Each wall is flat, endless, passes through zero and stands at right angles to its row. A trip goes straight from one point to another. List the walls that it crosses, first one first.
(in the rows, 128 means zero)

Walls:
(1): [148 125 110]
(2): [174 111 100]
(3): [119  93 118]
(4): [117  55 143]
(5): [126 119 122]
(6): [210  97 133]
(7): [147 132 141]
(8): [181 165 138]
Trips:
[ 83 166 132] to [110 104 172] => 4, 3, 7
[170 108 153] to [118 131 149] => 3, 1, 2, 6, 8
[171 126 143] to [116 120 162] => 4, 1, 2, 8, 6, 3

Walls:
(1): [167 151  50 115 131 132]
(2): [102 110 143 149  88 130]
(3): [123 161 101 119  79 125]
(4): [149 124  95 116 130 178]
(5): [154 160 100  73 110 139]
(6): [149 111 116 118  96 119]
(7): [128 165 177 139 129 106]
(8): [112 132 107 130 122 101]
Trips:
[ 90 148 163 135 136  92] to [118 124 119 138 173 100] => 2, 1
[ 89 164  93 111 180 147] to [137 123 109 130 127 153] => 3, 8, 6

Walls:
(1): [131 105 122 101  95 184 112 130]
(2): [125 131 135 170 168 115 134  85]
(3): [162 161  71 124 121 160 116 118]
(4): [136 127 144  89  94  89 139 119]
(5): [124 176 156 116 121 131 140 141]
Trips:
[116  74 125 133 107 120 127 117] to [125  83 213 106 135  96 129 138] => 1, 5
[168 119 202 108 120  97 124 152] to [110 113 167 110  88 106  89 110] => 1
[114 114 127 134 131  79 124 125] to [158 114 157 139 138  88 124 119] => none
[106  91 133 186 138 117 113 164] to [122 125 121 182  94 101 135 173] => 2
[ 98 137 148 160 102 179 166  96] to [140 134 154  91 161 143 139 127] => 4, 2

Walls:
(1): [117 161  94 143 120  95 169 154 122 138 130]
(2): [138 108 168 151 154 127 146 116 145 144 178]
(3): [158 124 100 115 128  49 108  90 150 142 144]
(4): [ 87  92 179 122 113 134  83 124  96  95 147]
(5): [144 108 134 106 126 175 158 158 152 126  73]
(6): [ 48 111 158 126 120  78 156 154 135 164 103]
(7): [131 140  86 106 146  78 169 100 131 130 148]
(8): [139  89  92 146 146  70 138 121 208 109 131]
(9): [ 84  99 115 101 101 155 160 143 118 123  43]
(10): [146 101 100 106 134 134 167 137 174 135 101]
(11): [121 154 122 125 125  93 155 138 109 158 143]
Trips:
[175 148 133 141 160 106 140 121 135 124 201] to [149 125 100 114 144 132 117 109 142 115  59] => 10, 11, 1, 5, 2, 9
[117 136 145 158 110 112 114 124 118 152 138] to [125 110 132 185 146  94 171 106 125 122 134] => 8, 7, 4, 10
[138 141 176 137 182 122 123 148 162 106  77] to [113 151 114 164  89 105  81 152 165 138 110] => 2, 3, 1, 10, 9, 5

Walls:
(1): [140  77 122 127 144 125  91 113 180 173 128 130 167 130]
(2): [154  78 105 117 149 180 176  98  91 140 145  86  97 185]
(3): [145 145  92 127 156 146 122 158  94 119 121 140 120 129]
(4): [132  91  84 151  99 105 131 112 167 131 188 115 117 136]
(5): [111  94 165 125 126 127 159 109 119 106 158 113 111 101]
(6): [120  80  77 147 132 128 160 135 124 145 141 104 129 108]
(7): [ 88 175 159 138 107 179 111 190 162 118 137 116 110 196]
(8): [129  82 154 103 154 110 109 129  92 134  95 142 138 164]
(9): [159 146 107 175 150 117 119 163 153 154 134 117 147  93]
Trips:
[109 112 146 122 116 153 157 151 100 113 144 110 158 134] to [106  63 149 122 126  75 137 111 106 138 153 125 122 131] => 4, 7, 1
[118 112 156  82 141  91 153  97 116 109 107 129 149 103] to [140  68 158 117 120 163 141  87 114 115 122 152 108 107] => 2, 1, 6
[ 73  98  85 138 182 116 116 129 152  73 144 162 152 132] to [129 165 102 145 120  41 143 127 146 159 102 179 141 159] => 5, 9, 6, 3

Walls:
(1): [171 138 125 144 135 101 150 100 123 107 148 147 145 100 178  73 127 170
  75 100]
(2): [122 107 135  99 126 103 139  55 140 155 157 118 174  85 123 127 113 179
  81 136]
(3): [142 140 127 169 115 100 189 145 109 112 107 122 100 174 134  65  95 103
 124 124]
(4): [131  80 106  56 131 164  98 126 159 159 143 128  92 105 115 143 103 173
 160 142]
(5): [ 93 132  91 114  99  88  73  75 153 174 153 155 133 130 158 112 141 123
 128 112]
(6): [128 123 100 132 144  82 103 120 128  89 104 119  97  65 111 162 158 133
 164 122]
(7): [178 161 107 119 100 132 138  88 105 147 134  95  75 136 107 131  81 134
 133 122]
Trips:
[133 125 104 136 139 152 124 137 124 102 135 153 154 116 113 182 122 131
 167 142] to [149 162 141 154 120 119  90 142  79 157 160  81  98 124 135 125 123 112
 151 107] => 7, 4, 3, 5
[118  90 176 118 131  84 169 132  97  76 166 150 156  73 131 178 110 115
 122 191] to [137 107 129 154 101 150 170 148 134 146 142 140 154 107  56 117 103 130
 143  99] => 1, 3, 6, 4, 7
[ 77 129 144 132  85 111 126 174 117 178 140 128 110 138 139 130 105 133
 130 151] to [165 137 101 153 131 174 151 147 106  32 140 115 194 181 144 166 129 132
  84  93] => 4, 5, 1
[146 140  99 140 105 121 136 136 144 107 127 202 124 148 161 119 150 179
  89 136] to [194  85 131 138 147 126 142 157 133  87 109 108 105 153 110 151 130 131
 131 134] => 2, 5, 6, 7, 4, 1

Walls:
(1): [132 104 163 137 125 107 145  91 142 133  77 159 129 125 121 132 118 122
 152 112 130 133 146  86 122  87 130 173 118 118 130 146]
(2): [ 89 137 146  95 159 127  79 113 167 119  90 119 139 100 109 174 109 157
 138  76 102 130 144 113 125 143 130 107  92 134 159 134]
(3): [146 127 149  91 137 170 105  84 122 107 134 142 160 154 123 123 151 183
 190 125 143 167 151 113 207 151 101 155 105 143 151 118]
(4): [105 104 107  74 156  76 140 117 149 121 109 135 136 179 109 124 170 216
 160 163 117 134  63 124 122 146 141 169 102  88 110 155]
(5): [142 136  87 111 148 169 110 112 115 146 111 143 109 126 137 123 131  92
 130 167 118 136 121  94 154 108 162 140 148 132 157 146]
(6): [122 106 167 142  98 138 103  91 130 150 149  91 106 112 158 146 157 123
  97 115 129 154 115 153 121 116 149  85 148 109 155 134]
Trips:
[144 139 133 115 124 150 123 145 147 154  97  99 146  80 114 134  88 130
  83 120 105 152 115 139  83 143 183  97 148  99  90 161] to [130 123 123 157 131 120 166 138 137 142 107 129 132 133 164 167 116  95
 124  92 123 125  87 159 146 136 123  93 101  79  82 111] => 5, 2
[112  87  95 180 106  98 189 119 136 132 120 141 132 160 119 156 153 124
 135  90 107 114 128 155 139 146 141 117 109 109 102  99] to [119 115  93 140  98 136 152 190 157  95 134 114 117 146 104 112 114 105
  88 131  99  96 134 128 151 109 141 106  78 121 105 146] => 1, 4
[ 83  80 145 139 165 162 102  96 173  85 110 151 117 177 164 128 117 136
  92 190 151  84 126  94  88 138 178 149 138  89  87 119] to [100 136  94  80 124 102 119  85  98 106 121 120 119 177  70  91 109 143
 139 131  71 135 170  96 136 143 107 177 102 148 105 120] => 2, 3
[124 135  80 156 102 119 133  83  73 114  99 135  85 145 152 128 145 175
 127 124 194 126 113 145 141 177 133 187 115  97 144 121] to [123  92 112 123 147  89 126 124 202 205  96 177 166 123 116 153 102 130
  86 121 132 109  97 134 112 181 128 141  93 115 159  87] => 5, 2, 3
[141 109 192 162 183 119 143 122 133 133  93 147 115 119 151  93 111  92
 121 140 139 154 113 122 125 172 144  71 170 113 161 136] to [115 115 133 128  90 139 119 142 124 114 158 176  82 156  61  82 147 134
 100 107  77  88 122 106  75 182 153 106 116 130 110  91] => 1, 5, 6, 4
[163 152 151 103  64  47 117 110 147 106 162  99 128 162 158 102 106 112
 112 114 135 197  57 158 118 147  98 122 155 127 105  99] to [116 188 117 109 125 105 104 186 151 183 152 181 137  69 118 140 147  66
 102 144 127 160 154 176 115 116 151 131 109 138 153 128] => 4, 5, 2

Walls:
(1): [105 132 147  94 121 106 149 162 114 129 146 127  86  95 157 144 132 147
 117 143 128 159 146 114 123 104 113  87 134 147 171 135 168 141 108 137
 167 128 163 148 101 126 123 141 190 135 117 161]
(2): [ 93 103 123 138 146 143 116 155  93 120 192 105 179 164  89  95  96 124
 129 130 148 123 119  82 133 103 120 127  98 159 161  91 166 140 100 158
 111 108 102  32 142 114 131 180 119 158 165 144]
(3): [ 95 109 128 155 117  94 123 165 112 148  93 116 130 158 124 130  71 137
 150 178  93 110 154 109 158 137 102 130 134 110 139 134 168 184 140 124
 140 123 107 194  93  88 150 127  97 115 161 107]
(4): [113 181 122 101 136 152 137  92 181 119 127 160 156 156  78  98  75  96
 148 166 140 129 120 170  99 135 125 142 148 131 168  72  85 137 103 145
 123  85  98 117 164 121 106 143 139 125 208 109]
(5): [161 109  85 171  74 136  95 101 128 164 128 108 112 129 149 161 130 175
 123 166 104  91 123 166 156 163 150 178 125 117 181 128  88 110 103 114
 138 157 142 156 112 123 148 117 110 119 173 149]
(6): [ 93 103 169 155 152 146  70 159 123 138 119 124 131  85  90 140 144 110
 175 120  62 115 157 144  47  79 194 136  99 186 147 110 108 161 102 196
  81 198 106 124 155 131 150 121 117  88 116 108]
(7): [155 113 159  52 157 154 121 128 155 164 168  78 155 139 142 149 141  65
 139  94 114  63 118 120 163 179 141  93 179 114  88 109 106  77 137 135
 126 142 160 131 101 108 118 114  74 135  98 108]
(8): [100 126  96 115 160 152 176 142 158 162 113 138  94 118 139 135 127 128
  90 135 189 151 137 174  97 154  66 109 133 117 123 146  82  97 148 117
 118  77 156 159 143  96 163 132 101 107 189 143]
Trips:
[104 170  99 110 104 102 133 132  74 111 188 122 172  97 153  99 146 148
 124 138 100 128 178  77 137 140 193 112 115 169 159 136 124 101 148 106
 169 131 106 107 112 135 105 113 138  82 135 174] to [164 122  93 138 148 165 162 143 129 135 120 122 146 172 137  86 109  81
 116 158 131 138 136 107 122 133 137 136 139 114 168 161 110  89 149 114
 186 164 161 159 130  86 100  97 114 138 116 111] => 6, 7, 3, 2, 8, 1, 4
[140 106 103  86 135 155  96 138 155 166 169 131 166 129 107 129 152 120
 183 150 145 140 171 112 107 149 118 178 101 177 146 162 148  89 129 128
 140 125  76 173 146 151 140 100 152 142  89 110] to [132 120 130  84 134 130 162 170 169 114 156 108 119 138 135  78 101 113
 125 107 129  95 111 113 109 155 117 121 166 165 133 138 131 147 155 146
 156 136 147 114 113 139 119 160 126 117 129 132] => 5, 1, 8, 6
[145 200 161 129 155 164 140 159  55  83 135 199  93 155 124 139 101 172
 166  81 127 119 115 123 122 139 107 102 148 106 172 122 151 173 150 153
 105 111 174 153 156 110 197 129 109 155 128 156] to [153 167 145 127 129 158 185  85 146 146 142 145 118  84 110 132 157 127
  80 146 137 102 127 132 133 169 118 156 140 102 164 101 112 136 126 137
 114  64 137 118 111 105 136 106 151 105 114 155] => 2, 3, 5, 7
[145 121  94 116 104  99 134 157 100 169  89 136 160 143 122 126 119 151
 120 140 131 133 138 160 157  88 158  93 132 154 179 143 114 149  97 148
 103 142 116 140  87 113 105 156 137 127 141  73] to [138 134 167  74 136 104 143 142  92 116 146 185 102 101 160 105 156 115
 145 106 136 154 148 100 162 142 115 111 122 132 113 103 222 164 117 152
 159 103 145 155 152 190 133 125 122 132 167 125] => 5, 4, 6

Walls:
(1): [144 125 165 150 145 134 109 144  55 112 159 149 141 161 135 102 110 153
 118 176 137  79 102 145 102  98 167 127 108 117 114 116 154 116 116 109
  98 125 134 166 151 164 145 139 106 142 145  91]
(2): [127 112  89  98 138 111 153  85 161 102 145 129  85 136 128  79 150 123
 146 144  59 141 105  94 120 169 139 154 100 151  99 108 126 118 106 124
 134 117  96 136  57 131 160 164 142 101 171 122]
(3): [134 155 146 130 101 101 128 125 106 114 149 142  98 198 115 102  70 157
 139 120 144 141 100 119 142 140 160 114 121 158  77 145  72 116 119 112
 161  57 127 103 101 126 124 147 101 127 130 188]
(4): [155 150 145 109 114 135 118 132 136 140 170 135 123 132 107 126 135 114
 103 129 102 133 184 158 181 156 134 133 155  99 122 123 156 115 139 157
 160  89 154 177 107 150 144 117 164 114 139 145]
(5): [140 187 114 167 126 108 122 138 141  44 114 145 104 140  92  93 179 166
 120 172 133 167  87 144 137  98 142 144 105 127 123 118 124 105 156 146
 100 171 120 116 123 172 159 132 103  64 143 136]
(6): [107 155 147 179 148 115  92 126 119 101  90 108 161 138 135  99 158 155
  75 127 137 115 112 157 172  76 128  65 167 119 121 145 152  80 140 156
 137 152 166 138 134 101  87 121 129  98 151 156]
(7): [149 129 141 157 163 148 220 138 134 123 130  90  96 122 158 199 114 134
 119 143 180 140 175 143 103 126 161 103 106 112 121 197 130 143 106 138
 165 135  92 107  97 172 110 143  91 171  86 158]
(8): [134 173 159 165 180 150 168 118 138 102 180 111 109 154  94 111 164 143
 136  82 148  53 140 178 109  49 108 130 115 111  78  98  82  98 150 166
  98 110 126 141 114 131 132 157 175 118 126 103]
Trips:
[119  80  78 118  92 116  99 117 143 127 114  73 178 104 150 126 127 119
  92 151 143 135  73 173 152 147 107 146 172 106 125 135  97 126 158 151
 104 130 110 102 139 174 143 177 163 138  92 121] to [142  93 100 137 107 114  74 132 107 150 120 132  95 126 179 112  86  99
  89 134 140 169 120 114 159 177 153 113 128 160 120  80  77 112  97 131
 151 142 108 113 118 112 102  68 129  83 121 122] => 5, 2, 3, 6
[146 130 115 167  84  79 152 152 197 133 138 128 100  79 122 130 137 126
  87 122 107 146 162 182 133 104 174 116 111 132 127 166  95 115 180 114
 117 109 120 107  55 185 129 154 117 136 176 180] to [119 174 151 123 187 126 132  93 140 135 131 163 155 122 137  83 128 155
 145 146 122  90 175 128 146 127 128 145 183  97 148 141 120 132 127 160
 135 118  89  89 107 121 117 165 169 103 104 161] => none
